Each row of a before or after table is a point. One or more steps were done to the points. Then noise was added and the rows were shuffled. The steps act on columns, c1 being the first. What was done? A step turns or swaps two columns, mirrors them in a line or flattens them onto one, adds a multiple of one to another, or multiplies or shifts one. Angles are multiples of 10 degrees, from the lower column toward the higher: turns from -170 to 170, lines from 10 to 170 but not 90. Use the fewest steps. Two steps may share a column if one is a turn and the other turns, adds or multiplies; they go together, in the order done. Otherwise the lowest column goes first.

Before:
[[-59   6]
 [-30  37]
 [-19 -13]
 [-48 -22]
 [-37   0]
 [-33 -20]
 [ 38  -2]
 [-46   9]
 [ -5  60]
 [ 74  40]
 [-39  87]
 [ -1 -35]
 [ 45  38]
 [ 17  10]]
After (14 x 2):
[[ 37 -44]
 [ -5 -30]
 [ 52  23]
 [  4 -25]
 [ 96   5]
 [ 46  -9]
 [  2 -59]
 [ 14  62]
 [ -7  23]
 [-18  33]
 [-32 -14]
 [ 23 -31]
 [ 36 -31]
 [ -5  76]]
Steps: mirror c1 and c2 in the line at 60 degrees

Before (13 x 6):
[[ 27  -9 -17  43 -17  33]
 [-46  33 -54  -7  -1  -8]
 [ 49 -14  -9 -20 -58   8]
 [ 52  17  -7  -3  -3 -11]
 [-51  14 -93 -23 -36  -1]
 [-35  -2 -26  -2  -9  27]
 [ 37 -16 -27 -26   3  29]
 [ 12  -6  -3  26  -5  17]
 [ 51 -17  -4  95  16  -4]
 [ 50  37  -6 -26   5  33]
 [ 29  62 -45  14  20  16]
 [ 50  10  -5 -23  19 -19]
 [ 40  15 -11 -19 -19 -30]]
After:
[[ 49 -24 -11 -21  -5  16]
 [-45 -11  28  -6  28  47]
 [ 50  55  12 -20  16   8]
 [ 36   3  41 -26 -15  -1]
 [-34   8  37  -2   0   2]
 [ 29 -49  41  20  44  23]
 [ 40  14 -13 -17  19  25]
 [ 45 -20  31 -25  28 -16]
 [ 54  -9  -1  96 -26   5]
 [ 16   4  17  25   1 -13]
 [ 54  -7  -4   0  12  12]
 [ 31  18  36  39   2  -7]
 [-50  27  59 -25  28  67]]
Steps: turn c2 and c5 by 120 degrees; turn c3 and c6 by -130 degrees

Before, 13 rows:
[[ -5  18   5   8  13 -36   0 -25 -11]
 [-11   7  23  11  31  15 -26  18   2]
 [ 31  41 -36  12 -33 -30  30  70  15]
 [ 46 -18  12   3  -7  -9  18  41  45]
 [-44  25  40  15   6  22 -16 -14  29]
 [ 15   5 -42 -26 -11 -14 -14  30  20]
 [ 19  17 -16  -7  -1 -26  15  54   1]
 [  4 -71   8 -29   0  43  37  17  21]
 [ 29 -27  40 -81  26  45  24  -1   1]
 [-16 -61  61 -65  -4  25  11  12  -9]
 [-29  21  19  16  61  -7  -9  14   1]
 [ 12  29  -5  21   2   5 -15   4 -39]
 [-16 -18  34 -73  49  48  45 -19 -29]]
After, 13 rows:
[[ -3  -8  22  -9  30 -14 -26   9   4]
 [-97  82  63  40  -4 -27  12   5  -9]
 [ -5 -26  18  -7  62   6  -8   2   3]
 [ 32 -17 -17  14   3  27  16  23   2]
 [ 72 -44 -33   0 -31  30  30  27  16]
 [ 14 -17   6  -2  14  36   2 -10 -10]
 [ 12   5 -41  27 -11  15 -14  11  23]
 [-59  40  32  59  48 -50  46  -7 -27]
 [-14 -30  41  -6   7 -20 -18  -3  30]
 [ 47 -38  -3 -11   1  -7 -15   2 -39]
 [-72  77   9   4   2 -41  38   7  22]
 [ 25  15  13  -8  -9   9  17  18  44]
 [-26  53  38  68  25 -45  23   1   0]]
Steps: turn c2 and c4 by 160 degrees; add -1 times c2 to c1; multiply c6 by -1; multiply c8 by 0.4

Before (13 x 14):
[[-18  16  72 -15  -7   4  -5 -30 -10 -28 -28  39   4  -7]
 [  7  15  34  61   4   0 -19 -23   0  29 -50 -24  34  31]
 [ 11  39  -3   3  18 -68  45   8  -1   4  21 -18  -2 -26]
 [  4  28  34  -6 -34   5 -37 -32 -26 -28 -24  19  10 -39]
 [ -7   7  25  16  31 -24  16  23  42  20  38 -17  21 -25]
 [-26   1  40   5  -9   2 -50 -25 -20 -22  20  47   5  21]
 [ 24  70   4  -5  -4 -11  17   5  -4  13  -7  21  -8 -26]
 [ 44  56  19 -22   3 -66  -5  19  18 -15 -29  28  13 -23]
 [ 36  37  50  31   9  -5  -8 -41 -16  64 -21 -34  54   9]
 [-21  -1  54  56  59  -3 -33 -19 -14  49 -22 -12  42  -3]
 [  7   3  37  -8  -3   9 -35 -46  -8 -13  -4  19 -37  -5]
 [ 53  30  21   9   7   3  14 -19 -22 -20 -13  13  13 -14]
 [-29  20  25  10  61 -14  -6  23  11  17  30 -53  20  11]]
After (13 x 14):
[[ 35  42  51  29  11  -8 -10 -43  12  -4 -16 -34 -30 -92]
 [  0  28  32  -6  33   6 -33 -38 -25 -90 -26  20 -36  37]
 [ -9  13  25  16 -47 -26  15  27  25 -39  37 -14 -31   1]
 [-16   0  54  53   2  -6 -29 -16  66 -12 -23 -15 -31 -58]
 [ 50  38  23  13  22  -2  12 -22  14 -84 -10  11 -17  -1]
 [  6   2  36 -12   7   3 -34 -41  -1 -74  -3  22  12  59]
 [-33  -3  40   4  23  -1 -50 -28 -10 -79  22  49  13 -36]
 [ 13  38  -4   0  -2 -67  47   7  16 -60  14 -15 -18  33]
 [-31  19  24   8 -22 -17  -5  21  59 -42  34 -53   0 -49]
 [ 46  54  18 -25 -20 -66  -3  16   3 -77 -32  25 -30   6]
 [-26  11  77 -12  15   4  -7 -33   0 -90 -26  39  -9   4]
 [ 10  13  33  59  -1   4 -21 -25   4 -32 -53 -31   0 -93]
 [ 25  68   7  -4   7 -15  21   4  -5 -46  -6  22  -9  46]]
Steps: turn c5 and c9 by 100 degrees; shift c10 by -60; turn c13 and c14 by -130 degrees; multiply c14 by 2

Before:
[[-65  30 -53  -4  -1 -37  38 -23  -2  65 -17 -23  56  34  -1  15  22  49
  -35  76 -47  48  -2  -5]
 [-10 -59  42  25 -18  36   6  -4 -20   1  21 -20  18  11  17 -92 -10  17
   19   6   9  -4 -12 -24]
 [-44  -8 -53 -20  17  44  -6  -8   0  -9 -64   3  53 -36   3   0  56  28
    0  37  24  -7  63 -24]
 [ -5 -43  10  33  21  44 -23 -14 -11  -9   8  25   8 -19   3 -17 -33 -43
   10 -19 -11  10  -3  48]
 [ 36 -23  27  17   0  20  21 -42   5  38  23 -20  34 -17  28 -67  11 -38
   -6  36 -31   3 -53 -35]
 [-44 -95 -61 -65  21  41   3  22   7  -3 -44  25  51 -12 -33  21  60  33
   28  76  11 -28  32  -3]
 [-37  12  -8 -40 -31 -42  35 -69 -31  19 -45 -10  45 -17   8  -7  32  40
  -22  31 -58  34  -8  65]
 [ 50 -73  50  44  29   6   7 -24  51  -8   3 -18 -36  -3   3 -58   0 -30
   57 -15  25  -3   0  41]
 [-65 -66 -66 -39  35  41  -4   0  33 -21 -11  53  64 -38  -9 -53  58  36
   -9  66   8  24  60 -10]
 [ 56 -40  33  55  36  32 -30   7  19  32  30 -32  12 -29 -33 -66  -7   3
   14  -3  -1 -42  -6  65]
 [ -2 -26  32   0  10  26  19 -38  30  -8  31 -55  15  -1  46 -53 -25  -7
  -26   7  16 -10 -58  26]
 [-44 -57  13 -44  50  40   4  44  10  33 -53  24  23 -41 -36  -4  68  22
    4  59  40  24  34  20]]
After (12 x 24):
[[ -3 -18  32  37  11  28  20 -39  16 -37  31  42 -11  -1  45 -53 -21  -9
  -28  12  15 -11 -58 -29]
 [ 51 -52  51 -22  30   7   7 -24  54 -36   3  42 -31  -2   2 -58 -39 -31
   57   9  24  -4   0  -7]
 [-43 -39  14  19  51  40   5  44  -3 -45 -53 -47   1 -41 -36  -4 -31  22
    5  65  39  24  34  63]
 [-38   9  -8  36 -31 -42  35 -68 -41 -10 -45 -18  25 -18   8  -7 -70  40
  -21  28 -58  33  -8  20]
 [-65 -47 -65  -3  35  42  -5  -1  -3 -10 -11 -65   1 -37 -10 -54  -2  36
   -9 -19   7  24  62  59]
 [-45 -67 -61  35  22  41   3  23 -17 -14 -43 -60   9 -12 -33  21  -7  33
   28   5  11 -27  31  59]
 [ 56 -27  33 -21  37  31 -30   7   8 -10  30  60  -6 -29 -33 -66 -62   4
   13  42  -1 -41  -6 -18]
 [-43  -6 -52  14  19  44  -6  -9 -24   9 -66 -15  14 -35   3   1  14  28
    1 -17  24  -8  63  59]
 [-65  20 -54  18  -1 -38  38 -22 -26  12 -17  14  16  33  -1  14   0  50
  -34  68 -46  48  -1  22]
 [-10 -41  42  -7 -18  36   5  -3 -22 -41  22  32  13  11  17 -93  26  17
   20  25   8  -4 -12  -5]
 [ 36 -16  28  -2   0  19  21 -42 -12 -36  23  26   6 -18  27 -68  35 -39
   -6  63 -32   3 -52  16]
 [ -5 -30   9 -41  22  44 -21 -14 -11   3   8   2   6 -18   4 -18 -42 -43
   12 -12 -13  11  -2 -41]]
Steps: multiply c2 by 0.7; add 1 times c3 to c20; turn c10 and c20 by 60 degrees; turn c4 and c12 by 140 degrees; flatten c9 and c13 onto the line at 150 degrees; turn c17 and c24 by 100 degrees

Before (8 x 48):
[[  5  25 -16 -35   4  48 -28 -12 -15  24 -23  34  69   4   9  31 -24  -4
   31  -3 -34 -62 -12 -26 -18  32  -2  -9  48  55  18  19 -33  23 -25  -9
  -37 -45 -13  33 -47  35 -23  -2  33  26  -3 -34]
 [ 28 -13  -2  11  16 -33 -26   7  25  14  34  -4 -12 -27  -5  20  21 -28
  -11 -16  -9  27 -25 -19 -55 -30 -49  32  11 -12  20  23 -50 -30 -22  12
   -2  30  46  67 -37   5 -56  40  16  24  22  32]
 [ 17   7   5  26  35  44 -13  13   2  -9  37  67  53  -9 -29  -7 -50   8
  -49 -25  46  18 -12 -23   6  11  -5 -28 -27  -3  38  14   0  21  47  22
   42  34  -9   5  13  44  14  34  14  10   8  56]
 [-42  23 -46   9  58 -29  38  -1  10   2  32  -7  12 -48  32   5 -10  22
   -5  -9 -32  28  39  62  10  34  12 -18 -19  -2  -5 -59  15  -5  15  16
    4  -4  57   9 -36  13  27 -15  51 -52  32   7]
 [ 19  19 -20 -19  16 -36  -9 -39 -10 -17   3 -21 -12  -2 -15  17 -35 -27
    0 -10  20 -16   1   4   7 -19  12 -60  -8  -7 -30 -21 -17  27 -21  32
  -13 -25 -26  15  -3   9   8  62  16  14   8  28]
 [-14  49 -16  12  25   6 -26   6  33 -16   0  41  -5 -31 -37 -10  21 -28
   11  52 -14  30 -20  10 -13   0 -25 -18  22 -18 -17  -6   9 -13 -31   9
  -28  -1 -23   6  22   5 -14 -10 -10 -33 -11 -14]
 [ 44 -26  12  29 -12  26  22  -7  10   6  20   3   4 -16  41  36   5  39
   32  52  47 -30   3  58  33 -52  -3 -40 -19  57 -22   5 -10  12  62 -12
   47 -47  52  31 -22  33  27  25  37  35  45 -19]
 [-48  32 -59 -28 -13  49 -44  20  19 -35 -44  39   3  14  13  48  23  19
    3  16  18 -25 -42  -8 -54  -8 -10   4  -2  39 -13  -3  -7 -47 -11 -28
  -23  19   0 -10  -4   0  29 -11  -1   5  -4 -40]]
After (8 x 48):
[[-42  23 -44  10  34 -27  38  -3   9   0  24  -5  11 -48  31   8 -10  23
  -28  -8 -32  28  40  60   9  34  12 -17 -17  -2  -8 -60  16  -4  15  17
    5 -46  57 -20 -22  13  27 -16  52 -53  52   8]
 [ 30 -13  -1  13  33 -32 -27   8  27  16 -24  -5 -10 -25  -6  21  22 -29
  -39 -15  -7  27 -26 -18 -57 -31 -51  32  11 -11  18  24 -49 -30 -22  16
    0   7  45 -77 -17   4 -56  40  16   8  28  32]
 [-16  51 -17  12  16   4 -25   4  34 -18  27  38  -4 -30 -37 -14  21 -28
   28  52 -13  31 -21  11 -14   1 -24 -21  21 -18 -16  -8  11 -13 -30   8
  -29 -17 -23  -8   4   3 -14  -9  -9 -20  -4 -16]
 [ 46 -23  13  30 -43  26  23  -6   8   6 -31   3   3 -18  43  35   7  39
   24  52  46 -30   4  56  30 -54  -2 -38 -18  58 -21   5 -10  12  61 -13
   46 -21  52 -35 -51  31  25  25  38  17  95 -19]
 [ 16   8   6  28  51  43 -13  15   2  -9 -29  66  52  -8 -29  -9 -52  10
  -51 -25  45  17 -12 -23   6  11  -5 -25 -28  -4  38  16  -2  21  46  22
   43  -5  -8 -17  59  45  14  31  12 -19  73  56]
 [-48  31 -58 -30   8  49 -44  20  18 -34  21  39   3  16  13  47  23  18
    3  17  19 -25 -40  -7 -54  -7 -10   0  -3  38 -13  -3  -8 -46 -12 -28
  -24  23  -2  27  -5   1  27 -11  -1  32  -5 -40]
 [ 17  19 -20 -20  -8 -37 -10 -40 -10 -15  -9 -20 -13  -1 -14  18 -34 -26
   -5 -10  19 -16   0   7   7 -16  12 -59  -7  -6 -29 -18 -18  26 -23  31
  -14 -28 -25 -14  -3   9   8  60  16  12  22  30]
 [  4  26 -16 -35 -31  49 -28 -12 -17  22   2  34  69   4   7  30 -24  -4
    8  -4 -35 -62 -13 -25 -19  32  -2 -10  48  55  17  19 -35  23 -26  -9
  -36 -31 -13 -23 -67  35 -22  -4  33  42  49 -32]]
Steps: turn c5 and c38 by -50 degrees; turn c11 and c40 by -160 degrees; turn c11 and c46 by 50 degrees; multiply c19 by 1.6; turn c19 and c41 by -40 degrees; add 1.5 times c42 to c47
